Every row gives one point. The points of each table are mixes of a few directions, plus a little noise. How many directions does each table use, and how many do they share? Where both have some left over, give the other angles between the two spaces (their principal angles), to ten degrees, smallest first.

First (5 x 3):
[[-0.91 -2.05 -1.32]
 [ 0.02  0.27 -1.60]
 [-0.72 -1.49 -2.00]
 [-0.39 -1.00  0.51]
 [ 1.96  4.25  4.41]]
Second:
[[ 0.55  1.18  1.00]
 [ 0.82  1.56  3.65]
 [-0.18 -0.02 -3.36]
 [-0.22 -0.08 -3.77]
 [-0.96 -2.65  2.48]]
Directions: first 2, second 2, shared 2

First:
[[-1.68  1.43  0.55 -0.18 -0.43 -3.25 -1.07  1.32]
 [ 0.78 -4.40 -2.93  0.70 -0.86  3.39  2.65  1.21]
 [ 3.78  0.88  0.09  0.82  0.98 -1.33 -4.51 -2.56]
 [ 0.45  0.54  4.14 -1.17 -0.79 -0.20  3.22 -3.48]
 [-1.45  1.06  2.22 -0.46  0.03 -1.67  1.01 -1.58]
 [-5.61 -2.72 -4.01  0.93  1.37  2.56  2.67  2.57]
 [ 3.13  1.58  0.26 -0.15 -0.05  0.21 -2.67  0.19]
 [ 3.03 -0.93 -0.56  0.35 -1.08 -0.91 -1.63  0.36]
 [-0.61  0.78  1.22 -0.40 -0.74 -2.00  0.18  0.27]
 [-1.92  1.79 -0.99 -0.34  1.57  3.13  0.20  1.73]]
Second:
[[-1.04 -0.17  1.97 -2.78  1.28  0.86  1.26 -3.13]
 [ 1.10  0.18 -2.07  2.91 -1.33 -0.92 -1.32  3.30]
 [ 0.15  0.02 -0.27  0.38 -0.18 -0.12 -0.17  0.42]
 [-0.21 -0.03  0.38 -0.55  0.25  0.18  0.25 -0.61]
 [ 0.13  0.02 -0.24  0.35 -0.16 -0.11 -0.15  0.40]
 [ 1.06  0.18 -1.99  2.80 -1.30 -0.90 -1.28  3.19]
 [-1.89 -0.30  3.56 -5.00  2.31  1.61  2.28 -5.69]
 [-1.09 -0.18  2.10 -2.93  1.35  0.94  1.33 -3.35]
 [ 1.81  0.29 -3.42  4.80 -2.22 -1.54 -2.18  5.47]]
Directions: first 5, second 1, shared 0; angles 30

First (8 x 12):
[[ 0.06 -0.35  0.49  1.03 -1.08 -0.24 -0.40  0.35  1.44 -0.06 -1.13  1.25]
 [ 0.01  0.09 -0.10 -0.43  0.60  0.11  0.32 -0.10 -0.52 -0.03  0.51 -0.52]
 [ 0.06  0.17 -0.91 -2.22  3.81  0.43  2.09  0.27 -2.30 -0.76  2.99 -2.60]
 [-0.40  1.17 -0.60 -1.36 -0.11  0.37 -0.70 -1.73 -2.96  1.04  1.07 -2.08]
 [ 0.37 -0.97  0.32  0.45  1.59 -0.22  1.47  1.82  1.86 -1.20  0.19  0.93]
 [-0.99  2.69 -1.07 -2.07 -2.44  0.70 -2.97 -4.33 -5.73  2.98  0.86 -3.51]
 [ 0.69 -2.27  1.97  4.26 -2.67 -1.12 -0.20  3.14  7.24 -1.33 -4.25  5.85]
 [ 0.17 -0.46  0.14  0.34  0.31 -0.12  0.43  0.69  1.00 -0.47 -0.16  0.59]]
Second (11 x 12):
[[-0.43  1.20  2.09  1.29 -0.18  1.37 -0.88  0.10 -1.46  1.43  3.15  0.78]
 [-1.68 -1.73 -1.83 -1.30  1.75 -1.72  0.62 -0.32 -0.25 -3.04 -1.49 -1.10]
 [ 0.53 -1.52 -0.29 -1.06  0.29 -2.05 -0.71 -0.33 -0.45 -0.40 -0.46 -2.03]
 [-0.11  0.12 -0.25  2.54 -1.37 -2.01 -0.52 -2.58  2.53  1.12 -3.34  2.78]
 [-1.93 -2.00 -0.62  1.17  1.78 -1.79 -0.61 -1.23 -0.72 -3.27  0.19  0.06]
 [-1.99  0.74 -0.61 -1.58  0.36 -0.91  0.86 -0.52  0.01  0.63 -1.65  0.13]
 [ 1.56  0.09 -0.08  1.97 -1.88 -1.25 -0.58 -1.61  2.51  1.62 -2.74  1.79]
 [-1.88 -0.47 -0.58 -1.21  0.96 -1.62  0.21 -0.67 -0.59 -0.64 -0.89 -0.65]
 [ 2.17  0.23  0.05  0.97 -0.34  3.10  0.42  1.86  0.34 -0.96  1.75  0.36]
 [ 3.68  5.57  2.21 -1.63 -2.35  9.49  2.34  5.70 -0.58  4.68  5.05  0.70]
 [ 0.09 -2.22 -0.09 -1.18  0.96 -2.58 -1.15 -0.41 -1.36 -1.18  0.44 -2.81]]
Directions: first 2, second 5, shared 0; angles 30, 50

First (11 x 20):
[[-0.59  0.17  0.88  0.83  1.67  2.29 -0.77  0.70 -0.46 -0.92  1.15 -1.01
   1.52  2.36  0.83  1.84  0.79 -2.90 -0.10 -0.20]
 [ 3.90 -1.87 -2.19 -2.36 -2.16  1.63  1.18  6.38  0.71 -1.40  3.72  4.13
   1.14 -0.67  0.15  2.21 -1.78  1.00 -3.29 -1.94]
 [-2.53  2.21  0.96 -1.40  2.27 -0.90  2.00  0.46  0.21 -2.85  1.80 -3.41
  -1.01  1.23  1.87  0.11  1.13 -1.42 -1.81 -5.20]
 [ 2.32 -2.44 -0.63 -0.67 -1.53  0.53  1.41  3.62  0.27 -0.11  1.78  3.43
   2.30 -0.82 -0.03  0.21 -1.47  1.04 -0.20  0.86]
 [-0.13  1.88 -0.42  1.83  0.72 -0.70 -2.70 -4.33  1.03  1.63 -3.71 -2.61
  -3.76  0.57 -0.92  0.37  0.85 -0.34  0.25  0.94]
 [ 0.15  0.44 -0.79 -3.01 -1.13  1.78  0.60  4.07 -1.91 -1.82  3.97  2.54
   1.42 -1.08  0.37  1.25 -0.17  0.20 -2.80 -3.02]
 [ 0.01  0.73  1.00  4.19  0.95 -0.95 -1.74 -4.65  1.15  2.91 -4.87 -1.07
  -1.19 -0.03 -1.10 -0.13  0.97 -1.32  1.92  3.23]
 [-0.64 -1.80  0.10 -1.63 -1.07  0.12  0.81  1.04 -1.38 -0.33  1.60  1.17
   2.06 -0.48  0.12 -1.76 -0.92  1.71  1.76  1.60]
 [-3.35  2.40  0.94  1.98  0.35 -1.27 -3.55 -8.03 -1.76  3.14 -5.17 -2.68
  -2.55 -1.02 -1.77 -2.42  1.68  0.66  3.30  3.83]
 [ 0.90 -0.87  0.81  0.75 -0.61 -1.63  2.97  1.91  0.78  0.36  0.03  2.79
   1.75 -2.27  0.04 -0.75 -0.41  0.35 -0.45 -0.69]
 [-0.10 -0.82 -0.49 -0.65  0.65 -0.79 -0.21 -1.07  1.33 -0.76 -0.24 -3.24
  -1.73  2.18  0.58 -0.92 -0.68  0.97  1.43  0.58]]
Second, 10 rows:
[[-0.47  0.33  0.76  0.49 -0.34 -1.25 -0.67 -0.25  0.01  0.96 -0.36  0.83
   0.32 -1.89 -1.05 -1.30 -0.91  0.84  1.16  1.72]
 [-3.84  4.54  2.70  0.90 -0.25 -4.55 -1.72 -2.86 -1.13  2.42 -1.62  1.20
  -1.21 -7.02 -3.06 -3.65 -0.84  1.86  1.40  1.21]
 [ 2.17 -3.19 -0.21  0.69 -0.82  0.50 -0.40  1.88  1.18  0.67  0.64  1.38
   1.93  0.78 -0.47 -0.38 -2.17  0.86  2.40  4.16]
 [ 0.82 -0.63 -1.40 -0.87  0.61  2.24  1.13  0.45 -0.01 -1.79  0.51 -1.49
  -0.45  3.42  1.95  2.26  1.68 -1.60 -2.20 -3.05]
 [ 2.88 -3.26 -2.34 -0.88  0.39  3.79  1.56  2.04  0.82 -2.23  1.27 -1.29
   0.67  5.82  2.69  3.28  1.11 -1.84 -1.74 -1.92]
 [ 2.40 -3.95  0.77  1.50 -1.57 -1.01 -1.37  2.31  1.60  2.17  0.42  3.01
   2.94 -1.40 -2.13 -2.19 -4.27  2.44  4.88  7.93]
 [-2.76  3.75  0.83 -0.32  0.65 -1.45 -0.06 -2.28 -1.27  0.02 -0.91 -0.93
  -1.97 -2.27 -0.27 -0.52  1.70 -0.35 -1.76 -3.20]
 [-1.44  2.56 -0.86 -1.27  1.26  1.24  1.30 -1.45 -1.06 -2.04 -0.16 -2.52
  -2.09  1.87  2.01  2.09  3.44 -2.03 -3.98 -6.30]
 [-0.40  0.48  0.21  0.07 -0.01 -0.40 -0.07 -0.28 -0.18  0.18 -0.20  0.09
  -0.21 -0.61 -0.26 -0.31  0.03  0.14  0.03 -0.04]
 [ 0.64 -0.83 -0.48 -0.13  0.11  0.84  0.33  0.48  0.18 -0.52  0.31 -0.24
   0.15  1.31  0.57  0.70  0.17 -0.35 -0.33 -0.34]]
Directions: first 6, second 2, shared 1; angles 30

First:
[[-0.43  0.50  0.50 -0.45 -0.07 -0.60 -0.47  0.90 -1.10 -0.72 -0.46 -0.29
   0.07 -0.42 -0.52 -0.08 -0.68  0.54  0.74 -0.16 -0.92 -0.54  0.12  0.29
  -0.05 -0.10  0.28  0.75  0.57 -0.48 -0.10 -0.34]
 [-0.60  0.86  0.84 -0.65 -0.03 -0.87 -0.78  1.45 -1.80 -1.11 -0.65 -0.32
   0.10 -0.67 -0.64 -0.07 -1.10  0.91  1.23 -0.17 -1.50 -0.75  0.32  0.39
  -0.09 -0.13  0.36  1.19  0.93 -0.67 -0.08 -0.51]
 [ 1.05 -1.42 -1.26  0.81 -0.38  1.45  1.68 -2.35  2.82  1.56  0.70  0.10
  -0.34  1.03  0.90 -0.16  1.81 -1.74 -2.16  0.60  2.67  0.81 -0.90 -0.27
   0.58  0.06 -0.48 -1.96 -1.95  0.54 -0.33  0.72]
 [ 0.66 -0.87 -0.57  0.08 -0.79  0.72  1.46 -1.17  1.40  0.47 -0.19 -0.60
  -0.56  0.47  0.07 -0.42  0.91 -1.33 -1.48  0.65  1.88 -0.32 -1.29  0.25
   0.95 -0.06  0.03 -1.17 -1.71 -0.56 -0.90  0.11]
 [ 1.46 -1.88 -1.63  0.82 -1.02  1.86  2.59 -3.06  3.63  1.81  0.56 -0.44
  -0.72  1.38  0.80 -0.41  2.32 -2.58 -3.03  1.02  3.84  0.42 -1.86 -0.09
   1.25 -0.03 -0.39 -2.79 -3.08  0.05 -1.01  0.76]
 [-2.53  3.42  3.37 -2.44  0.25 -3.69 -3.55  5.99 -7.10 -4.37 -2.50 -1.16
   0.44 -2.76 -2.58  0.00 -4.60  3.78  4.89 -1.00 -6.20 -2.82  1.32  1.36
  -0.59 -0.40  1.47  4.80  3.95 -2.23 -0.04 -1.99]
 [-1.20  1.54  0.30  1.48  3.90 -0.72 -4.48  1.45 -1.66  1.00  2.73  4.25
   2.27 -0.40  1.68  1.78 -1.15  3.76  3.67 -2.41 -4.50  3.80  5.47 -2.47
  -4.49  0.85 -1.25  2.63  5.74  4.34  4.57  0.82]
 [-0.94  1.26  2.02 -2.48 -2.23 -1.93  0.43  3.05 -3.70 -3.40 -3.24 -3.23
  -1.07 -1.48 -2.64 -1.11 -2.33  0.18  1.07  0.79 -1.27 -4.06 -2.40  2.38
   2.29 -0.79  1.73  1.61 -0.82 -4.09 -2.73 -1.79]
 [ 0.94 -1.20 -1.07  0.71 -0.38  1.22  1.46 -1.98  2.34  1.30  0.59 -0.02
  -0.36  0.93  0.68 -0.18  1.55 -1.51 -1.87  0.49  2.35  0.58 -0.81 -0.25
   0.50  0.04 -0.32 -1.75 -1.66  0.35 -0.34  0.57]
 [ 1.68 -2.21 -2.48  2.15  0.59  2.71  1.76 -4.20  5.06  3.50  2.42  1.75
   0.16  1.97  2.30  0.42  3.29 -2.07 -2.91  0.27  3.77  2.89  0.13 -1.52
  -0.44  0.46 -1.42 -3.14 -1.77  2.59  0.99  1.76]]
Second (10 x 32):
[[ 0.53 -0.20  0.64 -0.71 -0.76 -1.98  0.49  2.70  0.82  0.07  0.29  2.07
  -0.09 -1.09  0.93 -0.52 -0.44  0.73  0.61  1.10 -0.30  0.61  1.18  1.71
  -2.10  1.93 -0.55 -1.50  1.85  1.45 -0.30 -0.41]
 [ 0.96 -1.09  0.47  1.24  0.67  0.23  0.52 -3.87 -2.71 -1.37 -1.12 -6.27
   2.02  1.54 -2.89  1.36 -2.64 -0.84  2.28  0.15  0.15 -4.83 -2.80  0.60
   2.69 -1.29  0.34  4.95  0.11 -4.28 -2.50 -0.75]
 [-0.50  0.25 -0.57  0.50  0.59  1.73 -0.46 -2.07 -0.53  0.04 -0.17 -1.35
  -0.07  0.90 -0.56  0.37  0.52 -0.59 -0.67 -0.98  0.22 -0.17 -0.84 -1.49
   1.69 -1.60  0.44  0.91 -1.60 -0.94  0.47  0.34]
 [ 1.38 -1.40  0.78  1.26  0.58 -0.37  0.75 -3.86 -3.07 -1.69 -1.25 -7.05
   2.50  1.55 -3.35  1.50 -3.47 -0.80  3.00  0.60  0.09 -5.73 -3.06  1.29
   2.57 -0.89  0.29  5.60  0.69 -4.82 -3.18 -1.10]
 [-0.42  0.69  0.10 -1.42 -1.01 -1.51 -0.01  4.73  2.61  1.08  1.03  6.15
  -1.62 -1.90  2.87 -1.35  1.72  1.15 -1.37  0.64 -0.31  4.06  2.93  0.71
  -3.46  2.33 -0.66 -4.77  1.17  4.22  1.70  0.32]
 [ 1.36 -0.82  1.46 -0.90 -1.26 -3.69  1.19  3.80  0.56 -0.37  0.12  1.57
   0.64 -1.52  0.68 -0.41 -1.88  1.07  1.94  2.22 -0.46 -0.71  1.18  3.53
  -3.10  3.29 -0.91 -0.93  3.60  1.13 -1.57 -1.05]
 [-0.85  0.49 -0.92  0.57  0.81  2.31 -0.74 -2.45 -0.41  0.20 -0.13 -1.13
  -0.37  1.00 -0.44  0.27  1.08 -0.69 -1.14 -1.38  0.28  0.29 -0.81 -2.16
   1.97 -2.09  0.62  0.73 -2.27 -0.83  0.90  0.68]
 [ 0.65 -0.32  0.76 -0.63 -0.76 -2.04  0.59  2.49  0.62 -0.05  0.22  1.57
   0.10 -1.05  0.67 -0.36 -0.72  0.71  0.87  1.21 -0.31  0.13  0.94  1.89
  -2.01  1.99 -0.54 -1.08  2.04  1.10 -0.60 -0.49]
 [-2.13  1.33 -2.16  1.05  1.67  5.21 -1.81 -4.69 -0.37  0.78 -0.02 -1.16
  -1.28  1.89 -0.47  0.39  3.14 -1.36 -3.17 -3.24  0.70  1.83 -1.18 -5.05
   3.89 -4.50  1.29  0.50 -5.18 -0.82  2.69  1.59]
 [-1.04  1.09 -0.60 -1.04 -0.48  0.18 -0.54  3.12  2.43  1.33  0.96  5.58
  -1.93 -1.26  2.62 -1.20  2.62  0.64 -2.33 -0.40 -0.07  4.53  2.43 -0.93
  -2.11  0.84 -0.21 -4.45 -0.48  3.78  2.47  0.78]]
Directions: first 2, second 2, shared 0; angles 50, 70
